Each row is a point. The points of each table are mixes of a few directions, plus a little noise. How many directions does each table use, and how many do they share? Where both have some left over, give the other angles between the two spaces (their principal angles), to ten degrees, smallest first.

First (4 x 2):
[[ 0.1 -0.6]
 [-0.4  3.9]
 [ 0.7 -6.9]
 [-0.4  3.6]]
Second (5 x 2):
[[ 2.0  0.2]
 [ 1.6  0.1]
 [-5.6 -0.7]
 [-4.4 -0.5]
 [ 6.0  0.6]]
Directions: first 1, second 1, shared 0; angles 90

First (7 x 4):
[[ -5.0   0.9  -0.8   0.7]
 [ -1.6   0.3  -0.3   0.2]
 [-11.5   2.1  -1.8   1.6]
 [  3.0  -0.6   0.5  -0.4]
 [  3.9  -0.7   0.6  -0.6]
 [  6.2  -1.2   1.0  -0.9]
 [  5.0  -0.9   0.8  -0.7]]
Second (5 x 4):
[[-0.5  3.7 -3.2  3.5]
 [ 0.0 -1.6 -5.3  5.3]
 [ 0.2 -1.0  1.2 -0.4]
 [-0.1  0.7  3.0 -7.6]
 [ 0.3 -1.8  4.4 -1.0]]
Directions: first 1, second 3, shared 0; angles 70

First (7 x 6):
[[-3.0 -0.3 -1.3 -0.5  0.2  1.1]
 [ 5.9  0.4 -0.9  0.4 -4.0 -6.0]
 [-0.1 -1.4 -0.7 -0.4  2.9  3.8]
 [ 7.5  3.7  6.7  1.8 -3.0 -7.4]
 [-1.5 -1.2 -0.3 -0.4  3.1  4.0]
 [-3.6 -0.4 -0.8 -0.4  1.8  3.0]
 [-5.3 -0.5 -3.0 -0.6 -0.5  1.3]]
Second (6 x 6):
[[ 2.4 -3.2 -5.3 -1.1  0.0  1.5]
 [-4.6  6.0  9.7  2.0 -0.2 -2.6]
 [-0.6  0.5  1.1  0.4 -0.1 -0.3]
 [-2.0  2.4  4.4  0.9 -0.1 -1.2]
 [ 1.0 -1.5 -2.3 -0.5  0.1  0.4]
 [ 3.4 -4.3 -7.3 -1.5  0.0  1.9]]
Directions: first 3, second 1, shared 1

First (8 x 9):
[[-1.4  3.5 -5.5 -0.9  2.1  2.4 -6.1 -7.3  2.9]
 [-1.5 -4.1 -3.8  2.2  0.6  4.7 -3.7  3.9  0.2]
 [ 2.9 -3.4  2.6 -0.7  0.0  2.2  2.4  3.4  0.9]
 [-1.0  3.9  4.8 -0.2 -2.6 -8.7  5.7 -0.1 -3.5]
 [-1.4 -1.2 -4.1  0.9  1.2  3.7 -4.1  0.0  0.9]
 [ 0.6  2.2  0.5 -1.0  0.2 -1.5  0.4 -2.9  0.4]
 [ 2.5 -3.4  0.7 -0.4  0.6  3.6  0.3  2.5  1.2]
 [-0.2  2.4  4.6  0.0 -2.1 -6.8  5.3  0.9 -2.8]]
Second (8 x 9):
[[ 2.3  0.0  2.9 -1.3 -0.4 -0.8  2.8  0.1  0.4]
 [ 4.0  0.0  5.2 -2.3 -0.6 -1.4  4.8  0.1  0.7]
 [-3.9  0.0 -5.1  2.2  0.6  1.3 -4.7 -0.1 -0.7]
 [-5.0  0.0 -6.4  2.8  0.8  1.7 -6.0 -0.1 -0.9]
 [ 0.2  0.0  0.3 -0.1  0.0 -0.1  0.3  0.0  0.0]
 [-4.1  0.0 -5.3  2.3  0.6  1.4 -5.0 -0.1 -0.8]
 [-1.7  0.0 -2.2  0.9  0.3  0.6 -2.0  0.0 -0.3]
 [ 8.2 -0.1 10.6 -4.7 -1.3 -2.8  9.9  0.2  1.5]]
Directions: first 3, second 1, shared 1

First (9 x 12):
[[  0.3   1.9  -0.8  -2.7   1.6   2.5  -1.4   0.9   0.4  -0.7  -0.2   0.4]
 [  0.0   0.3  -0.2  -0.6   0.3   0.4  -0.4   0.1   0.2  -0.2   0.0   0.1]
 [ -0.8  -3.5   1.2   5.1  -3.0  -4.4   2.8  -1.7  -0.8   1.4   0.4  -0.7]
 [ -0.5  -2.1   0.5   2.9  -1.8  -2.7   1.5  -0.9  -0.6   0.6   0.1  -0.3]
 [  0.0  -0.1   0.1   0.2  -0.1  -0.2   0.1   0.0   0.0   0.2   0.0  -0.1]
 [  1.0   4.8  -1.8  -7.0   4.2   6.4  -3.7   2.3   1.1  -1.9  -0.3   1.0]
 [  0.4   1.8  -0.6  -2.5   1.3   2.2  -1.2   0.7   0.4  -0.8  -0.2   0.3]
 [ -1.7  -8.7   3.1  12.6  -7.5 -11.4   6.8  -4.2  -2.1   3.4   0.7  -1.8]
 [  1.0   5.4  -1.9  -7.8   4.7   7.2  -4.1   2.7   1.2  -2.1  -0.4   1.2]]
Second (11 x 12):
[[ -5.4   5.3   0.7   0.3   6.6   1.1   0.7  -1.3  -3.6  -1.9  -1.8  -1.2]
 [  1.1  -1.1   0.1   2.8  -0.8  -2.9  -2.5  -1.3   0.3   1.5  -2.0  -1.8]
 [ -3.6  -1.4  -3.6  -1.4  -3.3  -0.9   1.8   0.1  -3.4   0.8   0.8   0.5]
 [  3.5  -1.1  -0.9   0.9  -3.4  -1.9   1.3   0.5   0.9  -2.5  -0.9   2.1]
 [  1.1   6.4   0.7  -4.1   6.1   4.3  -0.8   1.1   0.1  -5.6  -1.4   2.6]
 [ -7.1  -4.8  -2.5   0.7  -0.8   0.3  -8.4  -1.3  -0.5  14.9   1.3 -10.2]
 [  2.7  -1.7  -1.3   0.8  -4.0  -1.8   1.4   0.6   0.8  -1.4  -0.4   1.6]
 [  2.9   3.9  -1.5  -3.5   1.6   1.7  -1.0   1.0  -0.1  -5.5  -2.1   3.2]
 [  1.9  -1.8   0.5   1.8  -3.1   0.5   5.1   2.0   2.8  -0.8   1.8   1.2]
 [  2.0  -4.5   4.9  -0.7  -0.4  -1.9  -3.3  -2.7   0.3   3.0   3.5   0.8]
 [  0.8   1.0   2.9   2.3   1.4   1.4   5.6   1.3   2.4  -2.4   1.4   1.1]]
Directions: first 1, second 6, shared 1

First (9 x 18):
[[  3.2  -1.8  -2.7   1.8  -0.2  -1.0   1.1   2.5  -1.2  -1.2  -1.3  -1.7
    1.5  -0.7   0.3   0.0   1.1   0.4]
 [  1.0  -0.3  -4.9  -6.4   4.8   3.3   3.3  17.4  -4.5  -5.5   1.5   3.1
   -7.1   4.3  -2.2 -10.6   0.0  -7.0]
 [ -3.6   2.0   3.2  -1.3   0.2   0.8  -1.1  -4.0   1.7   1.8   1.1   1.9
   -1.0   0.1  -0.2   0.8  -1.1   0.3]
 [ -0.4  -1.1   1.7  -0.2  -4.7   1.0  -2.7  -3.5   0.5   0.1   1.3  -3.5
    1.3   2.0  -0.1   5.2  -1.2   0.4]
 [ -5.6   3.6   4.7  -2.1   1.6   0.8  -1.1  -5.4   2.4   2.8   1.4   4.0
   -2.2  -0.4  -0.1  -0.3  -1.4   0.3]
 [  0.0  -0.2   0.7   1.0  -1.1  -0.4  -0.6  -2.8   0.6   0.8  -0.1  -0.8
    1.3  -0.5   0.4   1.9   0.0   1.0]
 [  5.5  -3.5  -3.5   4.1  -2.6  -2.0   0.5   0.6  -1.1  -1.2  -2.0  -4.6
    4.2  -1.2   0.8   2.9   1.6   1.7]
 [ -6.1   4.2   4.9  -1.9   2.3   0.6  -1.0  -6.0   2.8   3.4   1.1   4.6
   -2.2  -1.1   0.0  -0.5  -1.2   0.6]
 [  5.8  -2.9  -4.1   4.8  -0.4  -3.0   1.9   1.3  -1.1  -0.9  -3.1  -2.9
    4.1  -2.5   1.1   0.8   2.3   2.1]]
Second (9 x 18):
[[ -3.6   2.0  -0.1  -5.7  -1.7   4.4  -0.9   2.5   2.9  -1.5  -0.4   7.1
   -2.5  -0.8   3.6   6.5  -5.2  -1.6]
 [  3.5  -0.7  -2.3   0.5   3.9   4.4   5.3   2.4 -12.6  -7.4   4.8  -7.2
    1.1   3.0  -3.8 -10.3   2.9  -1.5]
 [ -0.1  -1.1   2.5  -0.4   2.7  -2.6  -2.7   4.5   4.5   4.8  -1.4   3.1
   -3.6   2.6  -3.6  -3.4   2.5  -2.6]
 [ -1.9   0.8   0.7  -2.4  -1.1   2.1  -0.7  -0.1   1.3  -0.5   0.0   2.9
   -0.8  -0.3   1.4   3.5  -2.2  -0.4]
 [  2.4  -1.1  -2.9   2.9   0.5  -4.9   0.7   2.5   1.0   1.4  -1.8  -2.4
    0.4  -1.0  -0.1  -3.8   2.1   0.8]
 [ -2.1   1.8  -0.6  -3.4  -2.0   5.1   1.0  -1.3  -1.7  -3.9   1.3   2.2
    0.5  -1.2   3.2   5.2  -4.2   0.1]
 [  1.9  -0.4  -2.9   5.5  -2.9  -5.3   0.8  -5.8   0.8   1.1  -1.7  -5.3
    4.6  -4.0   2.7   1.7   0.7   4.6]
 [ -0.9   0.2   1.1  -0.6  -0.3  -0.7  -1.5   0.0   3.2   1.9  -1.0   2.3
   -1.0  -0.2   0.3   2.0  -0.5  -0.2]
 [  0.9  -1.4   4.1   3.3   1.0  -2.1  -2.1  -4.7   0.7   3.9   0.2  -2.7
    0.9   1.8  -3.8  -1.6   3.6   0.7]]
Directions: first 3, second 4, shared 1; angles 30, 70

First (11 x 20):
[[-4.8 10.2 -2.6  0.1 -3.9  3.5  3.1 -0.8  1.0  2.2 -0.2 -2.2  2.5 -5.3
  -2.7 -0.9 -2.5 -3.4 -6.6  3.1]
 [ 3.4 -5.2  2.0  0.8  4.5 -0.5 -2.8  1.5  0.2 -3.0 -0.1  1.1 -2.0  0.2
  -0.9  0.1 -0.3  2.6  4.5 -0.1]
 [ 4.1 -1.5  4.5  1.5 -1.0  1.3 -2.0 -4.0 -2.9  4.3 -2.6 -0.7  2.9  4.0
   3.1 -1.3  2.8 -0.6  0.5 -0.5]
 [-0.2 -7.2 -1.4 -0.5  1.9 -4.6  0.0  3.7  0.9 -4.2  1.7  1.5 -3.3  3.1
   2.3  0.6  0.1  2.5  5.6 -2.7]
 [ 1.4 -1.6 -1.7 -7.7  4.2 -0.7 -4.6  4.7  3.6 -3.8  3.9  2.7 -1.9 -4.0
  -5.2  1.7 -0.2  1.1  2.5 -4.3]
 [ 0.5  0.6  2.1  4.2 -2.5  0.9  2.0 -4.4 -3.0  3.7 -2.7 -1.3  1.6  3.2
   3.1 -0.3  1.4 -0.7 -2.4  2.2]
 [-0.8 -5.0 -1.4  0.0  1.7 -3.2 -0.7  5.7  1.8 -5.2  1.3  0.0 -2.1  1.0
   1.9 -2.2 -2.0  1.4  7.2 -1.8]
 [ 2.1 -0.4  0.8  2.1  4.7  1.6  0.6 -4.1 -0.8 -0.4 -0.4  2.6 -3.5 -2.6
  -5.6  5.9  0.7  2.9 -5.3  4.0]
 [-2.1 -3.6 -2.1 -0.5 -2.4 -4.2  2.4  1.0 -0.2 -0.3  1.1  0.5 -1.1  4.7
   4.6  0.4  1.5  0.3  1.6 -2.8]
 [ 1.6  7.7  2.1 -5.2 -2.5  5.0 -3.9 -1.9  0.2  5.3 -0.4 -1.4  5.8 -3.4
  -2.5 -2.3  1.0 -4.1 -3.6 -1.8]
 [-5.4  5.9 -2.3  5.2 -4.7  1.0  5.8 -1.3 -0.7  1.3 -1.7 -2.8  1.0 -0.8
   1.8 -1.5 -2.5 -2.1 -4.1  4.6]]
Second (10 x 20):
[[ 0.0  3.8 -3.2  1.9 -0.9 -2.3  8.0  0.4  0.6  1.1  0.0  1.4  2.1  0.3
   1.6  5.7  0.5 -0.7 -2.3  0.9]
 [-0.3  0.3 -4.0  1.4 -2.1  1.5  3.0  2.3 -1.8  0.2  1.2  1.8  1.1 -1.3
   4.2  6.1  0.9 -0.1  0.8 -1.2]
 [-4.3  0.3 -4.9  2.9 -0.7 -0.1  3.3  1.1 -0.7 -2.3  1.6  0.9 -2.8 -2.3
   0.7  3.4 -1.3  0.9 -1.4  2.1]
 [ 4.6  6.4  5.7 -6.1  4.3 -3.5 -2.1 -5.5  2.6  4.0 -0.9 -0.8  4.7  0.6
  -6.8 -5.8  0.4 -1.8 -2.7 -1.8]
 [-3.5 -1.6 -3.1  1.4 -0.5  1.5 -1.0  1.1 -1.2 -2.2  1.7  0.4 -3.1 -2.2
   0.4  1.1 -1.1  1.1  0.4  0.6]
 [-0.3 -7.0  4.8  3.1 -1.2 -0.3 -0.4  1.0  1.3 -2.7 -3.8 -2.7 -5.1  5.0
   0.3 -4.8 -1.1  2.0  0.6  3.4]
 [-2.6 -5.0  1.7  2.3 -0.3  1.1 -4.8  2.4  0.5 -2.1 -0.4 -1.7 -2.1  1.3
   1.3 -5.0 -0.2 -0.3  3.6  2.7]
 [-0.9  0.0 -3.3  0.7 -1.2  1.6  0.2  2.0 -1.6  0.1  1.7  1.3  1.0 -1.7
   2.9  3.4  0.7 -0.6  1.6 -1.0]
 [ 4.0 -3.4  7.0 -1.3 -0.1 -1.7  2.6 -4.7  0.8 -1.6 -5.3 -2.2 -6.3  4.7
  -4.7 -2.7 -2.5  4.8 -5.1 -0.3]
 [ 3.3  6.5 -0.6 -6.9  2.6  1.9 -8.6  0.0 -0.9  5.5  4.4  2.0 10.3 -4.4
   0.3 -1.7  3.7 -5.3  4.7 -5.6]]
Directions: first 5, second 5, shared 1; angles 30, 50, 60, 70
